Each row of a before or after table is a point. One or more steps were done to the points. Then noise was added and the rows were shuffled. The steps act on columns, c1 being the first. Name the steps. A step turns or swaps two columns, mirrors them in a line or flattens them onto one, adds a multiple of one to another, or multiplies or shifts one. Angles are multiples of 10 degrees, from the lower column toward the higher: turns from -170 to 170, lines from 10 to 170 but not 90. Use the fewest steps. Two steps may share a column if one is a turn and the other turns, adds or multiplies; they go together, in the order done. Otherwise the lowest column goes first.

Before:
[[  7  -2   0]
 [  7 -13  23]
 [  3  -6  15]
 [  2   6  -6]
 [  1 -10  -3]
 [ -7 -12  -3]
 [  7   1  -8]
 [-60   7  -6]
 [  6 -12   1]
 [-26  31  -7]
 [  6  -7  -3]
 [  4  -7  14]
 [ -3 -13   2]
 [  0   4  -5]]
After, 14 rows:
[[  6  12   4]
 [  2  10   0]
 [  8   1   3]
 [  4   6  15]
 [  0  -3  -4]
 [-27 -33 -19]
 [  1  -5  -5]
 [-60  -6 -34]
 [  8   7   1]
 [ -7  12  -5]
 [ -4  13   1]
 [  5   8  18]
 [ 11  -3  -4]
 [  7  14  27]]
Steps: add 0.5 times c1 to c3; multiply c2 by -1

Before, 13 rows:
[[-11   4  -8 -35]
 [-40  12   1   4]
 [-60  27 -23  12]
 [  3   8  -6 -30]
 [ -9   2  -2 -37]
 [  8   6   4 -42]
 [-18  18 -38  15]
 [ -3  15  -4  34]
 [ -1 -19  -7  -6]
 [-28  21   6  52]
 [  7   9   5 -32]
 [  4  -8 -10 -27]
 [  0  -3  -8 -26]]
After:
[[ -5   3   3  40]
 [-14  10  -9  24]
 [ 44  -3  21 -39]
 [-10   7  -5  26]
 [ -4   4 -19   5]
 [ 16   7  14 -31]
 [ 20  41  12  -7]
 [ 61  28  21  10]
 [-20  -4   8  36]
 [-14   9   7  27]
 [-19  -4   8  27]
 [ -5   8   3  37]
 [ 42   0  11   8]]
Steps: turn c1 and c4 by -160 degrees; turn c2 and c3 by 80 degrees

Before (14 x 8):
[[-17 -22   1  -2  -3  -6   9  -8]
 [ -5   3  -5  16  23 -12  11  -2]
 [-18 -16  17  -6   9   8  12  10]
 [  1   1   4 -11  22   2  -7  12]
 [  8 -11 -12  15  10   1 -15   9]
 [ -2  13  -7 -10  -4  -2  -8   8]
 [ -7   1   9  10  10 -20   9  -5]
 [ -2   9  10  -2 -13   4  14  13]
 [ -2  -3   0  24 -13   3 -12  -4]
 [  1 -10  10  19  -2  -3   0  11]
 [ -7   3  24  19  10   6  11   2]
 [ 17   7  11  16  -5   6  -2   6]
 [-14 -20   4 -12  13 -12  13  -9]
 [ 16   9  -9   6  -8   2   2  -4]]
After, 14 rows:
[[ -7   3  60  19   4   7  11   1]
 [ -2  -4  -1  25  -8  -2 -11  -4]
 [-12 -19  10 -12  12  -8  13  -8]
 [ -3   9  24  -2 -10   0  13  13]
 [ 15   8 -24   6  -6  -3   0  -6]
 [ -7   2  22  11  10 -15   9  -4]
 [  8 -12 -31  14   5   3 -16   8]
 [-18 -16  44  -5   5  10  12  10]
 [ -2  12 -17 -10  -1  -2  -9   8]
 [-18 -21   1  -2   0  -6   7  -9]
 [  1   1  10 -11  13   9  -7  10]
 [  0  -7  26  19   1  -5   0  11]
 [ 18   7  28  17  -5   3  -2   7]
 [ -6   4 -13  15  20  -3  12  -2]]
Steps: multiply c3 by 2.5; turn c5 and c6 by 20 degrees; multiply c5 by 0.7
